Rows are points. Each copy is the shape, with its points in the same order, stretched, turned, moved and blurred by noise. Is it also mirrored, or only turned?

Shape (6 x 2)
[[-0.36  0.46]
 [ 0.45  0.10]
 [-0.39 -0.18]
 [ 0.41 -0.06]
 [ 0.35 -0.09]
 [-0.37  0.02]]
Copy 1 (6 x 2)
[[-0.55  0.51]
 [ 0.28  0.15]
 [-0.49 -0.18]
 [ 0.26 -0.02]
 [ 0.20 -0.05]
 [-0.47  0.05]]
Copy 1 is: only turned
Copy 2 (6 x 2)
[[-0.76  0.32]
 [ 0.12  0.15]
 [-0.55 -0.39]
 [ 0.14 -0.10]
 [ 0.18 -0.11]
 [-0.64 -0.17]]
Copy 2 is: only turned
Copy 3 (6 x 2)
[[-0.25 -0.53]
 [ 0.48 -0.08]
 [-0.34  0.12]
 [ 0.42  0.05]
 [ 0.38  0.07]
 [-0.30 -0.07]]
Copy 3 is: mirrored
Copy 4 (6 x 2)
[[ 0.35  0.51]
 [-0.29 -0.05]
 [ 0.54 -0.09]
 [-0.22 -0.19]
 [-0.15 -0.21]
 [ 0.46  0.09]]
Copy 4 is: mirrored

Shape (9 x 3)
[[-0.28 -0.03 -0.23]
 [-0.24 -0.24  0.81]
 [ 0.30 -0.47  0.15]
 [ 0.01  0.31 -0.70]
 [ 0.26 -0.30 -0.37]
 [-0.22  0.29  0.40]
 [-0.06  0.11 -0.15]
 [-0.12  0.21 -0.15]
 [ 0.34 -0.01 -0.30]]
Copy 1 (9 x 3)
[[-0.36  0.07 -0.19]
 [-0.12 -0.32  0.82]
 [ 0.33 -0.34  0.08]
 [-0.02  0.49 -0.72]
 [ 0.21 -0.09 -0.33]
 [-0.13  0.26  0.42]
 [-0.09  0.22 -0.06]
 [-0.13  0.31 -0.06]
 [ 0.32  0.13 -0.25]]
Copy 1 is: only turned
Copy 2 (9 x 3)
[[-0.26 -0.13  0.05]
 [ 0.07  0.79  0.25]
 [ 0.42  0.12 -0.26]
 [-0.25 -0.70  0.12]
 [ 0.19 -0.38 -0.31]
 [-0.05  0.20  0.52]
 [-0.14 -0.27  0.24]
 [-0.11 -0.24  0.30]
 [ 0.30 -0.46  0.00]]
Copy 2 is: mirrored
Copy 3 (9 x 3)
[[-0.45 -0.01 -0.15]
 [-0.04 -0.48  0.84]
 [ 0.06 -0.62 -0.05]
 [-0.27  0.39 -0.70]
 [-0.14 -0.35 -0.52]
 [-0.01  0.17  0.47]
 [-0.17  0.09 -0.15]
 [-0.20  0.20 -0.11]
 [ 0.05 -0.07 -0.48]]
Copy 3 is: only turned
Copy 4 (9 x 3)
[[ 0.00 -0.16 -0.37]
 [-0.57 -0.12  0.46]
 [ 0.19 -0.49  0.26]
 [ 0.48  0.06 -0.62]
 [ 0.47 -0.47 -0.16]
 [-0.32  0.33  0.06]
 [ 0.09  0.01 -0.24]
 [ 0.08  0.09 -0.30]
 [ 0.49 -0.15 -0.12]]
Copy 4 is: only turned

Shape (9 x 4)
[[ 0.20 -0.43  1.29 -0.03]
 [-0.09  0.15 -0.04  0.05]
 [-0.07  0.14  0.06  0.11]
 [ 0.21  0.16  0.24 -0.42]
 [ 0.13 -0.08 -0.31  0.09]
 [ 0.24  0.11 -0.26 -0.43]
 [ 0.25  0.14 -0.13 -0.14]
 [-0.55 -0.12 -0.39 -0.01]
 [ 0.21 -0.22 -0.46  0.15]]
Copy 1 (9 x 4)
[[ 0.22 -0.14  1.20  0.28]
 [ 0.11  0.12 -0.27  0.15]
 [ 0.06  0.05 -0.14  0.20]
 [ 0.15  0.23  0.01 -0.32]
 [ 0.27 -0.29 -0.55  0.12]
 [ 0.18  0.04 -0.47 -0.37]
 [ 0.32  0.05 -0.32 -0.09]
 [-0.38 -0.19 -0.58  0.26]
 [ 0.35 -0.41 -0.59  0.08]]
Copy 1 is: only turned
Copy 2 (9 x 4)
[[-0.01 -0.64  1.20  0.33]
 [-0.20  0.19  0.11  0.04]
 [-0.14  0.18  0.16  0.11]
 [-0.06  0.06  0.36 -0.46]
 [ 0.08  0.09 -0.26  0.00]
 [-0.07  0.07 -0.13 -0.54]
 [ 0.09  0.18  0.03 -0.32]
 [-0.63  0.10 -0.27  0.17]
 [ 0.08 -0.07 -0.34  0.00]]
Copy 2 is: only turned

Shape (10 x 6)
[[-0.21  0.05  0.23 -0.04 -0.29 -0.29]
 [ 0.15  0.16 -0.05 -0.31 -0.34 -0.14]
 [-0.40  0.23 -0.29 -0.15  0.53  0.20]
 [-0.13 -0.25  0.31 -0.18 -0.29 -0.15]
 [-0.38  0.18 -0.88 -0.02  0.17  0.30]
 [ 0.78  0.28  0.13 -0.01 -0.44  0.40]
 [-0.24 -0.55  0.20  0.33 -0.37  0.42]
 [-0.33 -0.09  0.40  0.19 -0.19  0.36]
 [ 0.06 -0.01  0.20 -0.10  0.23  0.04]
 [-0.02  0.26  0.16 -0.08  0.21 -0.81]]
Copy 1 (10 x 6)
[[-0.15 -0.36  0.25 -0.06 -0.12 -0.41]
 [ 0.12 -0.18  0.04 -0.32 -0.33 -0.17]
 [-0.46  0.20 -0.14 -0.50  0.37  0.12]
 [ 0.04 -0.56  0.19  0.05  0.01 -0.14]
 [-0.58  0.32 -0.60 -0.31 -0.06  0.20]
 [ 0.54  0.08  0.42 -0.14 -0.57  0.34]
 [-0.20 -0.52  0.25  0.52 -0.04  0.34]
 [-0.31 -0.35  0.53  0.10  0.01  0.19]
 [ 0.09 -0.15  0.24 -0.17  0.29  0.05]
 [ 0.06 -0.02  0.17 -0.23  0.31 -0.77]]
Copy 1 is: only turned
Copy 2 (10 x 6)
[[-0.19  0.06  0.27 -0.08 -0.26 -0.05]
 [ 0.00  0.49  0.01 -0.11 -0.37 -0.25]
 [-0.35  0.42 -0.16  0.78  0.53  0.05]
 [ 0.19 -0.04  0.28 -0.09 -0.40  0.07]
 [-0.38  0.43 -0.95  0.60  0.24 -0.05]
 [ 0.23  0.85 -0.19 -0.79 -0.17  0.04]
 [ 0.13 -0.37 -0.12 -0.22 -0.26  0.54]
 [-0.21 -0.01  0.11 -0.12 -0.04  0.54]
 [ 0.17  0.29  0.22  0.17  0.15  0.09]
 [-0.31  0.08  0.46  0.14 -0.03 -0.53]]
Copy 2 is: mirrored
Copy 3 (10 x 6)
[[-0.52 -0.08  0.00 -0.10 -0.09 -0.37]
 [-0.08 -0.07 -0.17 -0.41 -0.16 -0.28]
 [-0.26 -0.39 -0.41 -0.18  0.38  0.35]
 [-0.51 -0.37  0.08 -0.20 -0.28 -0.39]
 [-0.23 -0.22 -0.91 -0.14 -0.19  0.63]
 [ 0.43  0.09  0.26 -0.31 -0.51  0.04]
 [-0.63 -0.41  0.19  0.06 -0.75  0.24]
 [-0.62 -0.19  0.29 -0.10 -0.22  0.27]
 [-0.11 -0.37 -0.01  0.02  0.04 -0.07]
 [-0.15 -0.02 -0.28  0.08  0.50 -0.66]]
Copy 3 is: only turned

Shape (14 x 8)
[[-0.35 -0.25 -0.77  0.24  0.48  0.07 -0.06 -0.08]
 [-0.08  0.07 -0.40  0.39 -0.48  0.25  0.54  0.35]
 [-0.41  0.02 -0.07 -0.44 -0.11  0.19  0.03 -0.15]
 [-0.14 -0.04 -0.10  0.17 -0.10 -0.02 -0.15 -0.01]
 [ 0.05  0.02 -0.12  0.02  0.01 -0.07  0.20 -0.17]
 [-0.71  0.24  0.00 -0.26  0.05  0.35  0.52 -0.15]
 [-0.37  0.35 -0.24 -0.15  0.47  0.29 -0.28 -0.29]
 [ 0.27  0.65 -0.21  0.04 -0.01 -0.46  0.34 -0.21]
 [-0.41  0.44  0.43  0.24 -0.38 -0.12  0.67 -0.08]
 [ 0.45  0.51 -0.24 -0.01 -0.07 -0.50 -0.11  0.86]
 [-0.54  0.46 -0.42 -0.07 -0.04  0.66  0.36 -0.26]
 [-0.05  0.09  0.11  0.56  0.02 -0.09  0.10  0.39]
 [ 0.20 -0.25 -0.16  0.47  0.04  0.30  0.61 -0.07]
 [ 0.42  0.41 -0.59 -0.12  0.44 -0.34  0.18 -0.14]]
Copy 1 (14 x 8)
[[ 0.32 -0.08 -0.43  0.61  0.21  0.46  0.01  0.29]
 [ 0.29 -0.12  0.21 -0.09 -0.26  0.03  0.23  0.97]
 [ 0.00 -0.23 -0.05  0.02 -0.02  0.53  0.50 -0.20]
 [-0.16  0.01 -0.10  0.16  0.03  0.21  0.06  0.11]
 [-0.03 -0.10 -0.07  0.10  0.12 -0.07  0.26  0.10]
 [ 0.01 -0.54  0.26  0.19  0.12  0.49  0.78  0.22]
 [-0.22  0.17 -0.19  0.43  0.44  0.58  0.56 -0.20]
 [-0.34  0.08 -0.30 -0.27  0.44 -0.58  0.65  0.40]
 [-0.55 -0.56  0.46 -0.10  0.05 -0.19  0.62  0.64]
 [ 0.03  0.42 -0.27 -0.85  0.61 -0.25 -0.16  0.60]
 [ 0.00 -0.09  0.11  0.30 -0.03  0.55  1.02  0.38]
 [-0.17 -0.05  0.26  0.05  0.25 -0.04 -0.24  0.64]
 [ 0.39 -0.17  0.35  0.44 -0.05 -0.17  0.05  0.53]
 [ 0.15  0.28 -0.55 -0.09  0.65 -0.37  0.44  0.19]]
Copy 1 is: only turned
Copy 2 (14 x 8)
[[-0.20 -0.36 -0.18  0.47  0.21 -0.11  0.39  0.32]
 [-0.17  0.29 -0.27  0.15 -0.14  0.62  0.26 -0.07]
 [-0.22 -0.22 -0.31 -0.22 -0.24 -0.13 -0.15  0.00]
 [-0.03 -0.22  0.05  0.25 -0.05  0.12 -0.17 -0.01]
 [ 0.10 -0.16  0.02 -0.04  0.01 -0.01  0.13 -0.19]
 [-0.21  0.31 -0.56 -0.14 -0.17 -0.27 -0.05  0.01]
 [ 0.06 -0.35 -0.45  0.05  0.29 -0.25 -0.30  0.38]
 [ 0.18  0.13  0.23 -0.40  0.49  0.14  0.09 -0.14]
 [ 0.05  0.72  0.03 -0.02 -0.10 -0.04 -0.24 -0.44]
 [ 0.33 -0.02  0.55 -0.16  0.00  0.72 -0.15  0.77]
 [-0.26  0.13 -0.89 -0.09  0.22  0.07 -0.03  0.05]
 [ 0.32  0.16  0.25  0.55 -0.14  0.26 -0.15  0.18]
 [ 0.34  0.03 -0.24  0.32 -0.09  0.14  0.49 -0.48]
 [ 0.29 -0.26  0.10 -0.36  0.54  0.10  0.38  0.23]]
Copy 2 is: mirrored

Shape (13 x 9)
[[-0.10  0.28 -0.40  0.50  0.19  0.53  0.27  0.03 -0.27]
 [ 0.20 -0.12  0.05  0.01 -0.13 -0.63  0.08 -0.34  0.17]
 [-0.06  0.48 -0.19  0.22  0.13  0.52  0.47  0.18  0.19]
 [-0.62 -0.05 -0.25  0.49  0.37  0.36  0.54  0.52  0.01]
 [-0.33  0.38  0.35  0.54  0.22  0.30  0.34  0.12 -0.17]
 [-0.10 -0.43  0.21 -0.53 -0.18  0.19 -0.09  0.12 -0.31]
 [-0.04  0.56 -0.01  0.13  0.02 -0.69 -0.14  0.11 -0.06]
 [ 0.20  0.14  0.03  0.66  0.19  0.32  0.21  0.36 -0.19]
 [ 0.23 -0.25  0.32 -0.49  0.29 -0.15  0.27  0.05  0.01]
 [ 0.60  0.14  0.12 -0.20  0.16 -0.68 -0.75  0.19  0.10]
 [ 0.29  0.07  0.20  0.15 -0.29 -0.53 -0.34  0.18  0.32]
 [ 0.06  0.26  0.25 -0.04 -0.19 -0.51 -0.37  0.13  0.41]
 [ 0.07  0.12  0.21  0.14  0.26 -0.43 -0.73 -0.17  0.36]]
Copy 1 (13 x 9)
[[ 0.27  0.13 -0.02  0.51 -0.33 -0.09  0.46  0.07 -0.23]
 [-0.23  0.03  0.00 -0.16  0.30 -0.26 -0.19 -0.52  0.67]
 [ 0.02  0.33 -0.03  0.25 -0.33  0.28  0.45  0.39  0.03]
 [-0.24 -0.27  0.44  0.46 -0.17 -0.15  0.42  0.73 -0.23]
 [ 0.20  0.39  0.48  0.45 -0.06  0.07  0.02  0.43  0.04]
 [-0.13 -0.09 -0.05 -0.33  0.56 -0.10 -0.07 -0.16 -0.48]
 [-0.33  0.33 -0.10  0.09 -0.32 -0.32 -0.54 -0.15  0.56]
 [ 0.50  0.00 -0.01  0.35 -0.12 -0.05  0.08  0.36  0.15]
 [-0.18  0.15 -0.18 -0.19  0.80 -0.21 -0.01  0.14  0.16]
 [-0.21 -0.05 -0.78 -0.08  0.28 -0.13 -0.92 -0.43  0.69]
 [-0.15 -0.11 -0.15 -0.22  0.00  0.14 -0.61 -0.34  0.69]
 [-0.42  0.06 -0.15 -0.19 -0.01  0.27 -0.69 -0.24  0.61]
 [-0.40 -0.04 -0.28  0.27  0.25  0.22 -0.83 -0.50  0.55]]
Copy 1 is: only turned
Copy 2 (13 x 9)
[[ 0.07  0.62 -0.09  0.19  0.05  0.50  0.28 -0.43  0.04]
 [ 0.19 -0.27  0.09 -0.23  0.39 -0.24 -0.17 -0.09  0.14]
 [-0.36  0.53 -0.13  0.14  0.19  0.47  0.31 -0.19  0.25]
 [-0.50  0.35  0.08  0.24 -0.01  0.93 -0.11 -0.07 -0.14]
 [-0.07  0.76  0.46 -0.16  0.19  0.48  0.27 -0.18  0.09]
 [ 0.10 -0.15 -0.07 -0.25 -0.65  0.29  0.02  0.46 -0.09]
 [ 0.18  0.49  0.06 -0.15  0.38 -0.40 -0.26  0.10 -0.13]
 [ 0.25  0.58  0.27  0.28  0.17  0.47  0.18 -0.03  0.30]
 [ 0.03 -0.25 -0.05 -0.27  0.18  0.20  0.22  0.59  0.01]
 [ 0.44  0.02  0.01  0.27  0.17 -0.81 -0.04  0.72 -0.03]
 [ 0.17  0.08  0.26  0.10  0.14 -0.43 -0.29  0.33  0.38]
 [-0.09  0.20  0.21 -0.05  0.05 -0.54 -0.22  0.39  0.29]
 [ 0.05  0.08  0.41  0.29  0.11 -0.63  0.00  0.24 -0.09]]
Copy 2 is: mirrored

Shape (17 x 11)
[[ 0.38  0.10  0.00 -0.16  0.33 -0.45 -0.11  0.23 -0.32  0.39  0.63]
 [-0.07 -0.21  0.36  0.18 -0.32 -0.02  0.11  0.34  0.00  0.22  0.00]
 [-0.11 -0.11  0.15 -0.15  0.59  0.19  0.21  0.26 -0.13 -0.37  0.79]
 [ 0.74 -0.52 -0.10  0.71  0.28 -0.24  0.01  0.01  0.05  0.06 -0.01]
 [ 0.18 -0.29 -0.39  0.07 -0.24 -0.28 -0.80  0.30 -0.05 -0.13  0.58]
 [ 0.22  0.26 -0.01  0.40 -0.05  0.21  0.10 -0.18 -0.80  0.07 -0.06]
 [-0.09 -0.07  0.15  0.41 -0.15 -0.26 -0.12 -0.02  0.24 -0.27 -0.75]
 [ 0.31 -0.13  0.18  0.25 -0.13  0.10 -0.01  0.13 -0.09 -0.64  0.42]
 [ 0.05  0.03 -0.52 -0.29 -0.19  0.03 -0.62  0.14  0.09  0.40  0.67]
 [-0.06 -0.35  0.52  0.13  0.33 -0.32  0.31 -0.16 -0.29 -0.16 -0.14]
 [-0.26 -0.41  0.41  0.54  0.04 -0.27 -0.07 -0.11 -0.08 -0.25  0.51]
 [-0.09 -0.01  0.07  0.51 -0.11 -0.04 -0.04  0.22  0.82 -0.01  0.41]
 [-0.28 -0.01  0.24 -0.26 -0.18 -0.26  0.10  0.29  0.38  0.03 -0.40]
 [ 0.22  0.39  0.36  0.14  0.57 -0.15 -0.41  0.24 -0.38  0.14  0.25]
 [-0.05  0.01  0.37  0.19 -0.07  0.07 -0.08 -0.14  0.09 -0.58  0.08]
 [ 0.13  0.04  0.66 -0.14  0.53 -0.13 -0.52 -0.23 -0.14  0.03  0.39]
 [-0.08 -0.52  0.11 -0.16 -0.08  0.34 -0.14  0.34 -0.52 -0.70 -0.17]]
Copy 1 (17 x 11)
[[ 0.00  0.12 -0.44 -0.26  0.02 -0.08 -0.47 -0.58 -0.71  0.05 -0.18]
 [ 0.10  0.00 -0.21 -0.42 -0.67 -0.04  0.17  0.16 -0.07  0.30 -0.04]
 [ 0.08  0.43 -0.21  0.24 -0.14  0.00  0.28 -0.37 -0.49  0.10  0.87]
 [ 0.76 -0.18  0.29  0.11 -0.56  0.04 -0.20 -0.22  0.00 -0.21 -0.56]
 [-0.14  0.45 -0.49 -0.20 -0.54 -0.46 -0.45 -0.42  0.04 -0.62 -0.41]
 [-0.34  0.17  0.08 -0.08 -0.75  0.94 -0.04 -0.14 -0.26  0.19 -0.30]
 [ 0.06 -0.03  0.45  0.12 -0.33 -0.06  0.30  0.62  0.32 -0.12 -0.57]
 [ 0.22  0.59  0.17 -0.17 -0.62  0.11  0.03  0.04 -0.16 -0.14  0.29]
 [-0.31  0.23 -0.71 -0.46 -0.22 -0.30 -0.37 -0.62  0.30 -0.22 -0.06]
 [-0.03 -0.28  0.32  0.15 -0.44  0.12  0.17  0.32 -0.42  0.01  0.21]
 [-0.17  0.28  0.21  0.38 -0.83 -0.46 -0.17  0.05 -0.26  0.08  0.30]
 [ 0.41  0.38  0.07  0.12 -0.23 -0.63 -0.01  0.05  0.49  0.44  0.09]
 [-0.04 -0.11 -0.13 -0.44  0.04 -0.24  0.44  0.64  0.18  0.18 -0.08]
 [-0.32  0.34  0.07  0.03 -0.08 -0.06  0.01 -0.60 -0.70  0.17 -0.42]
 [-0.07  0.46  0.51 -0.06 -0.37 -0.10  0.24  0.34  0.03 -0.01  0.26]
 [-0.42  0.16  0.41 -0.12 -0.12 -0.52 -0.03 -0.50 -0.50 -0.07  0.17]
 [-0.12  0.38  0.10 -0.21 -0.97  0.47  0.75  0.29 -0.23 -0.51  0.20]]
Copy 1 is: mirrored
Copy 2 (17 x 11)
[[-0.13  0.45 -0.03  0.25  0.11 -0.62 -0.05 -0.41  0.05  0.52  0.14]
 [ 0.12 -0.22 -0.27  0.34 -0.18  0.08  0.02  0.09 -0.05  0.20 -0.44]
 [ 0.12  0.10 -0.14  0.52  0.23 -0.21  0.44  0.34 -0.05  0.50  0.63]
 [ 0.20 -0.37 -0.75 -0.01  0.37 -0.70 -0.24 -0.35 -0.25 -0.26 -0.03]
 [-0.24  0.31 -0.30  0.42 -0.46 -0.37 -0.46  0.03  0.21 -0.21  0.42]
 [ 0.09 -0.27  0.14  0.15  0.17  0.20 -0.33 -0.75 -0.50  0.17  0.27]
 [-0.24 -0.22 -0.53  0.07 -0.02  0.20  0.12 -0.05 -0.21 -0.55 -0.41]
 [ 0.29 -0.13 -0.13  0.24 -0.29 -0.08  0.21 -0.03 -0.21 -0.23  0.51]
 [-0.24  0.42 -0.18 -0.01 -0.40 -0.06 -0.57 -0.15  0.64  0.27  0.34]
 [-0.13 -0.47 -0.02  0.37  0.36 -0.28  0.48 -0.01 -0.33  0.05 -0.25]
 [-0.10 -0.44 -0.36  0.85 -0.09 -0.12  0.39 -0.13  0.03 -0.20  0.09]
 [ 0.23 -0.04 -1.06  0.19 -0.33  0.12  0.28  0.07  0.50 -0.20 -0.01]
 [-0.27  0.11 -0.33 -0.07 -0.20  0.15  0.32  0.27  0.03  0.07 -0.54]
 [ 0.23  0.60  0.00  0.49  0.43 -0.21  0.06 -0.30 -0.15  0.01  0.14]
 [ 0.13 -0.21 -0.13  0.18 -0.16  0.15  0.42  0.01 -0.07 -0.38  0.26]
 [ 0.09  0.20  0.30  0.49  0.49 -0.38  0.33 -0.04  0.33 -0.16  0.07]
 [ 0.00 -0.23  0.14  0.39 -0.10  0.12 -0.10  0.59 -0.65 -0.10  0.24]]
Copy 2 is: only turned
